Each point is reached from the start by the listed moves, each made once or not at all, plus a little noise. Say if it took an odd or an even number of moves. Then give how often each move was made.

Moves:
(1): 57 14
(2): -35 47
Start: 4 3
Points:
24 62 => even (1, 1)
63 21 => odd (1, 0)
4 3 => even (0, 0)

Moves:
(1): 13 -31 19 34 -8 28
(2): 8 -5 -13 30 -53 -23
(3): 4 -55 7 -43 -30 -18
(4): 28 16 17 28 31 -21
Start: -4 4 -8 2 0 -23
Points:
8 -57 -14 -10 -83 -64 => even (0, 1, 1, 0)
48 -70 21 51 -59 -56 => even (1, 1, 1, 1)
36 -40 3 17 -51 -85 => odd (0, 1, 1, 1)

Moves:
(1): -8 -24 10 -20 -37 -45
(2): 4 10 3 -17 18 3
(3): -22 -14 23 30 14 -19
(4): -39 15 9 -2 25 -24
(5): 4 -65 -23 -33 29 0
(6): 2 12 -26 -18 32 -19
Start: 2 2 -15 -2 15 5
Points:
-60 6 14 23 52 -38 => even (0, 0, 1, 1, 0, 0)
-29 -36 -26 -54 88 -14 => odd (0, 1, 0, 1, 1, 0)
10 -38 -62 -71 91 -9 => odd (0, 1, 0, 0, 1, 1)
-15 -81 -30 -61 71 -75 => odd (1, 1, 1, 0, 1, 1)
-15 -78 -15 -5 59 -13 => even (0, 0, 1, 0, 1, 0)

Moves:
(1): -16 22 29 16 16 4 -36 -6 29 -38 30 5
(2): 11 -7 0 1 8 -10 10 28 11 11 -3 -7
(3): -18 -25 -34 -1 -12 -53 4 -10 16 9 -11 2
(4): -16 22 17 19 -5 -17 10 8 -9 -16 7 -2
(5): -7 4 -14 -19 -3 3 -3 20 -7 -5 10 7
(6): -13 13 -12 32 -19 -14 15 -21 22 7 8 20
(7): 24 24 6 -21 32 -26 -15 5 18 15 3 15
(8): 22 18 -13 12 2 21 12 -2 22 -15 -12 -13
(9): -17 5 -9 14 30 19 -30 8 -58 25 4 -32
Start: 16 22 -1 59 -9 -3 -21 -47 3 3 9 12
Points:
4 119 17 80 67 3 -89 -12 1 -31 49 -6 => even (1, 0, 0, 1, 1, 0, 1, 1, 1)
37 78 16 84 83 5 -84 -9 25 5 25 -23 => odd (1, 1, 0, 0, 0, 0, 1, 1, 1)
-6 74 -33 118 10 -1 -7 -10 -13 8 20 -15 => even (0, 1, 0, 1, 1, 1, 0, 1, 1)
-6 91 -20 76 54 -64 -69 6 26 -8 36 -14 => even (1, 1, 1, 1, 1, 0, 1, 1, 1)
-8 68 3 108 11 -121 -37 -48 93 -14 42 45 => even (1, 1, 1, 1, 0, 1, 1, 0, 0)

Moves:
(1): -30 -16 18 4 6 -6 -16 -2 17 -2 26 23 16 12
(2): 6 -7 -3 2 -18 10 11 -19 -21 -11 28 -27 -28 -7
(3): 33 3 -1 11 -12 5 -19 24 -22 -21 14 -18 4 27
(4): 10 43 -14 -2 0 -48 -8 25 11 32 1 7 -37 -19
(5): 23 28 40 3 1 5 -2 -6 -12 -16 -21 3 -7 19
(6): 7 3 20 8 2 -5 21 1 19 -8 2 -5 4 -6
(7): -22 1 21 3 15 -5 -22 3 15 -15 -21 -29 -2 2
(8): 10 25 -12 -6 -1 6 23 14 39 -13 9 6 -9 -11
(9): -2 -22 25 -24 3 -1 -38 21 6 -2 -7 1 -1 -24
(10): 0 -9 16 40 14 5 -46 -4 -6 36 -10 -11 17 3
(11): 1 -8 -14 10 -26 0 -3 11 0 2 -6 15 6 -10
(12): 9 39 2 0 -29 -7 -13 -20 -2 -10 8 -10 14 -4
Start: -13 -14 7 -3 -46 15 3 -11 22 27 5 3 3 10
Points:
26 33 93 -17 -71 6 -28 -15 33 -13 -13 -8 10 -1 => even (0, 0, 0, 0, 1, 1, 0, 0, 1, 0, 0, 1)
21 31 22 -19 -60 -14 -47 59 48 -3 27 -55 -72 -21 => even (0, 1, 1, 1, 0, 0, 1, 1, 1, 0, 0, 0)
-2 -22 14 56 -64 26 -63 33 49 30 38 20 38 32 => odd (1, 0, 1, 0, 0, 0, 0, 1, 0, 1, 1, 0)
33 78 -14 11 -121 -26 -26 28 42 -6 35 -57 -52 -9 => odd (0, 1, 1, 1, 0, 0, 1, 1, 0, 0, 1, 1)
39 -2 9 62 -67 27 -19 39 52 21 12 -13 23 9 => odd (0, 0, 1, 0, 0, 1, 0, 1, 0, 1, 1, 0)

Moves:
(1): -6 -16 -11 -7 -11 38 -20 2 16 0 -15 -5 -2 -5 -7 26 -8
(2): -16 -7 -6 -11 -24 -15 23 13 10 18 10 3 -2 5 3 -20 2
(3): -18 -3 -15 -12 2 -26 1 -6 15 23 -1 -21 2 9 16 6 -12
(4): -20 13 19 -12 -16 -6 8 -2 -5 1 -1 26 9 8 1 9 -17
(5): 11 21 -22 -7 -31 17 13 -17 16 -13 11 -2 -12 9 26 -16 0
(6): -24 18 -34 10 -4 -1 -8 1 -15 18 -20 -13 -34 4 -35 -25 -14
(7): -5 -6 3 -5 17 18 -10 14 16 -19 24 10 -12 11 6 -7 -12
(8): -14 -17 1 32 10 22 -9 -7 -7 -9 11 5 -5 24 13 -17 25
(9): -15 -8 17 10 2 -11 -12 17 9 -13 1 8 14 -2 9 8 -16
(10): -6 8 2 -10 -2 -12 10 50 25 15 11 -15 11 9 18 7 12
(11): 5 -18 -23 5 12 -5 7 9 9 -3 -7 -15 -4 12 -4 19 -16
(12): 7 10 21 -25 -4 -3 5 20 -11 -3 6 -20 3 -7 -11 4 3
(13): 35 -9 -13 -13 15 8 0 -4 -8 -9 -21 -30 -14 -18 9 38 -20
(14): -1 -3 8 -1 -8 21 26 12 5 16 1 -48 3 -24 -14 -21 33
Start: 5 24 18 -14 25 8 -5 -5 12 -5 20 -14 6 0 8 2 -10
Points:
-18 46 -26 -10 1 47 42 62 34 20 31 -121 -30 28 1 -47 33 => odd (0, 0, 0, 0, 1, 1, 0, 1, 0, 1, 1, 1, 0, 1)
-19 31 -35 2 -4 29 22 16 36 0 7 -82 -27 -3 -9 -34 -23 => odd (0, 0, 0, 0, 1, 1, 0, 0, 1, 0, 1, 0, 0, 1)
-12 -23 8 -49 43 72 5 32 40 -7 16 -115 -13 9 16 60 -36 => odd (1, 0, 1, 1, 0, 0, 1, 1, 0, 0, 1, 1, 1, 1)
-59 43 -23 -11 -15 81 -22 34 58 -13 42 -8 -37 60 31 -20 -22 => odd (1, 0, 0, 1, 1, 1, 1, 1, 0, 1, 0, 0, 0, 0)

Moves:
(1): 1 17 14 2 -11 21 15 -5 -10 -10 1 8 -1 -5 8 -11 1 -9 -24 6 -10 1
(2): -11 12 3 48 14 13 3 10 13 -17 9 13 -3 -8 21 -7 -20 4 0 -24 17 2
(3): 5 0 -11 -2 -6 3 18 5 -2 -3 18 10 6 4 -7 -8 9 8 2 -3 26 -12
(4): -12 3 0 -3 -1 15 -22 -14 4 1 11 8 -4 21 12 2 7 -8 1 -9 12 16
(5): 5 16 11 -4 12 4 -8 7 -5 14 -2 -17 19 14 8 -2 6 6 -17 29 1 -12
(6): -8 -2 2 -2 -4 9 14 2 -7 -20 -13 12 -1 1 14 -1 -3 -6 0 -13 4 -6
(7): 17 -14 8 4 -1 -9 -1 18 10 -8 6 -1 2 10 3 2 -1 -14 -1 3 26 3
(8): -5 -9 13 -16 17 16 8 1 -14 15 -2 8 5 -21 -4 -3 6 0 -11 -12 -9 -14
(9): -6 -1 -13 -5 4 2 -2 -3 -7 -13 5 -20 -7 35 12 24 13 -10 -1 -13 -8 -1
(10): -1 -12 -17 -6 14 42 -1 -20 18 1 -1 -9 -18 4 -13 0 -14 3 1 -12 -9 -10
(11): 4 6 -15 -4 19 22 14 2 -5 1 0 -3 3 -12 -28 -3 2 5 20 -17 -14 24
(12): -5 -5 -19 25 -6 8 18 -16 13 -5 -1 -7 6 10 4 20 -3 9 6 8 14 5
(13): 8 -5 11 -17 1 15 3 -12 6 -15 6 -4 7 15 -14 -13 -4 -7 1 -13 7 15
(14): -19 -9 14 -2 -9 -4 -15 -3 -4 21 -21 -8 -9 1 5 -3 -11 -2 -9 -7 -3 -2
(15): -3 5 5 12 -6 7 -3 15 -8 -2 10 11 3 4 -1 11 0 -7 11 7 8 -9
(16): 17 10 -4 -23 -1 -13 -6 -35 -9 35 10 5 17 8 -6 16 -5 -6 -5 5 3 -9
(17): -5 21 13 -17 -11 -5 8 -13 1 -13 22 -4 9 8 7 0 -14 -12 -8 19 -11 38
(18): 24 -2 2 16 15 6 6 12 -11 -11 11 -8 3 -20 -12 -13 -2 26 1 11 5 7
(19): -3 11 22 -2 0 3 -13 3 11 -19 3 -3 -18 7 -1 1 -3 -7 -6 4 14 15
(20): -22 -21 -8 11 13 14 7 -17 -11 -1 -22 14 -19 10 -9 -7 -8 -5 -23 -6 -11 -9
Start: 4 -11 -7 -2 -10 2 8 6 5 -8 -10 0 14 1 -9 17 -8 0 5 15 -12 -13
Points:
-43 -20 22 -48 33 121 34 -30 -24 -8 -33 3 12 26 -43 -4 -47 -25 -29 -11 -53 1 => even (0, 0, 0, 0, 1, 1, 0, 1, 0, 1, 1, 0, 1, 1, 1, 0, 1, 0, 0, 1)
-7 4 -10 -13 13 109 36 -47 -12 -24 -17 37 -19 16 -43 21 -37 -27 -26 -11 -23 -18 => even (1, 0, 0, 0, 0, 1, 0, 0, 0, 1, 1, 0, 0, 0, 1, 1, 0, 0, 1, 1)
-41 19 47 -27 18 119 0 -32 -7 -23 12 15 -10 43 -3 9 -23 -38 -72 40 -22 1 => odd (1, 0, 0, 1, 1, 0, 0, 1, 0, 1, 0, 0, 0, 0, 1, 0, 1, 0, 1, 1)
-24 -53 -8 7 7 100 10 -50 48 -76 -22 12 -28 80 -11 18 -36 -32 -17 -21 46 17 => even (0, 0, 0, 1, 0, 1, 1, 0, 0, 1, 0, 1, 1, 0, 0, 0, 0, 0, 1, 1)

Moves:
(1): 0 1 -3 -6 15 -3 -8 -1 -16 3 -4 23 -11 -2 -14 -13 12 -12 -17 12 -8 -7 -1 -6
(2): -3 7 -2 -22 -5 14 -17 17 -40 6 -19 8 1 31 27 23 14 10 -22 23 -37 6 -24 33
(3): -6 6 6 -10 26 3 -17 33 11 6 7 12 -29 -7 -12 19 -1 -11 10 7 -15 -12 28 8
(4): -5 -11 -2 6 -9 -7 -9 -4 -3 8 -3 17 -6 17 -3 -12 -17 -7 -14 -1 8 -2 -4 8
(5): -2 -4 -4 -1 16 1 -18 17 -29 3 14 -24 7 -1 -10 14 0 12 -3 -14 -14 -8 -6 -3
(6): -5 -18 -13 19 6 3 1 -1 18 -4 9 10 6 10 -7 -8 -3 -4 -3 3 -6 -5 1 -4
(7): -2 3 12 -21 21 17 25 -2 -22 -4 22 6 -19 9 2 11 -9 -3 2 -15 2 -13 14 4
(8): 1 -4 40 -21 26 10 -14 -12 -1 -3 13 -3 -3 -6 22 20 1 39 48 -2 8 -32 -11 -4
(9): -17 1 8 7 -12 -2 -18 -8 -14 -2 -14 10 0 -9 -6 10 24 15 -4 -21 7 -19 23 -3
(10): 2 -20 -23 1 0 -1 -4 22 -24 -8 22 19 29 18 -13 -17 -3 12 -4 -23 35 15 -4 23
(11): -19 10 -2 -16 -10 35 -7 -6 -5 13 -26 -5 7 -1 1 3 10 -3 13 0 14 -10 -6 13
(12): 15 0 -1 16 -10 6 -5 2 13 6 -5 -1 -2 -5 5 2 -8 7 11 -3 -17 1 8 -5
(13): 7 22 -2 -17 -9 -16 20 -9 -21 -5 22 13 -3 13 -18 11 2 -8 32 -15 9 6 -7 -13
(14): -20 -19 4 2 -10 -1 3 -7 -10 -1 3 27 9 -27 -20 -9 -21 6 -5 5 8 -4 -18 24
(15): -4 -5 3 -16 2 -7 0 5 28 -2 29 20 -6 -14 37 -21 -25 26 -3 -14 8 18 3 -12
(16): -3 10 -6 22 -2 -7 -7 27 -12 7 2 -15 17 0 3 -3 -3 13 -3 4 -29 -3 0 14
(17): -2 2 14 11 8 -2 0 -3 -7 7 10 -5 -7 -5 -8 8 1 -14 6 -2 -5 28 14 -3
(18): -3 12 7 2 -7 -5 9 0 -21 10 -1 -13 -10 -11 36 -8 20 -19 -6 7 -8 16 -35 -6
(19): 8 29 0 -4 25 3 10 -14 15 -14 -6 6 13 8 -21 12 23 1 -13 7 6 4 -23 13
(20): -4 9 9 -16 -5 2 -10 -7 7 -20 -1 -3 -2 0 18 -6 -14 4 -5 -6 -11 -16 -3 17
(21): 15 -2 32 4 -13 3 -2 2 -3 7 -3 -20 1 3 8 0 10 5 -9 6 -28 -30 -8 -5
(22): 24 25 -16 8 -13 8 -12 -22 32 -1 5 -33 -14 -6 -16 -11 16 -13 -21 15 -1 -15 -3 -12
(23): -9 -4 -15 -19 6 1 11 0 0 29 -7 3 -13 8 -13 -16 7 26 8 -24 5 23 3 30
(24): 13 -1 -20 -11 0 2 -15 -14 1 29 -1 -19 20 13 29 16 7 -28 16 8 -8 26 -1 21
Start: -22 19 32 -12 21 -29 -8 -6 -6 -7 0 -18 14 -25 5 6 -7 -10 8 -11 -8 1 -1 7
Points:
-51 51 47 -92 73 8 -60 -29 -55 34 14 57 18 -29 -44 43 35 25 103 -65 21 2 -2 121 => even (1, 0, 1, 0, 0, 0, 0, 1, 1, 1, 1, 1, 1, 1, 0, 0, 1, 0, 1, 1, 0, 0, 1, 1)
-58 53 91 -69 -19 0 -54 -62 -72 30 1 -50 -14 -46 4 3 32 48 42 -62 -12 -88 -77 54 => even (0, 0, 0, 1, 1, 0, 0, 1, 1, 0, 1, 0, 1, 1, 0, 0, 0, 1, 0, 1, 1, 1, 1, 0)
-42 1 -7 -34 33 18 -99 13 -81 95 41 -6 36 -7 60 -28 2 39 10 -14 -54 48 -86 115 => odd (1, 1, 0, 1, 1, 1, 0, 1, 0, 1, 1, 1, 0, 1, 1, 1, 1, 1, 0, 0, 0, 1, 1, 1)
1 69 42 -46 16 9 -51 -44 -47 29 -29 6 26 55 23 42 31 -59 1 21 -90 3 -55 75 => even (1, 1, 0, 1, 0, 1, 0, 0, 0, 0, 1, 1, 1, 0, 0, 0, 1, 0, 1, 1, 1, 0, 0, 1)
-3 83 84 -50 64 8 -14 -44 -54 2 22 -35 -33 12 45 51 42 -17 -11 22 -36 -4 -73 41 => even (0, 1, 0, 1, 0, 0, 1, 1, 0, 0, 0, 0, 0, 0, 0, 0, 1, 1, 1, 0, 0, 1, 0, 0)
-11 38 54 -19 62 -18 -55 38 -94 43 79 -13 -37 8 -32 6 39 42 33 -74 -61 -86 -2 31 => even (1, 0, 1, 1, 1, 1, 1, 1, 1, 1, 0, 1, 1, 0, 0, 1, 0, 1, 0, 0, 1, 1, 1, 0)
-24 65 20 8 27 3 -64 -34 -67 31 46 -50 79 -35 -19 46 60 6 70 -41 -8 0 -72 61 => odd (0, 0, 0, 0, 1, 1, 0, 1, 1, 1, 1, 1, 1, 1, 0, 1, 1, 1, 1, 0, 0, 1, 0, 1)
-37 52 96 -63 57 54 -75 41 -84 23 17 -65 -10 -29 12 72 7 45 19 17 -101 -117 -37 78 => even (0, 1, 1, 0, 1, 0, 1, 1, 0, 0, 1, 0, 0, 1, 0, 1, 0, 0, 0, 0, 1, 1, 0, 0)
-28 68 21 -67 82 27 -42 35 -74 24 70 -28 -25 -5 -10 2 20 30 68 -65 -43 -59 -23 63 => odd (1, 0, 1, 0, 1, 1, 1, 1, 0, 1, 1, 1, 1, 0, 0, 1, 0, 1, 0, 1, 0, 1, 1, 0)
-14 -18 -20 14 20 -23 -56 -4 -28 18 11 24 54 0 -3 -5 23 -23 8 -37 -5 12 24 31 => even (1, 0, 0, 0, 0, 1, 0, 0, 1, 1, 0, 1, 0, 0, 0, 0, 0, 0, 0, 0, 0, 0, 0, 1)
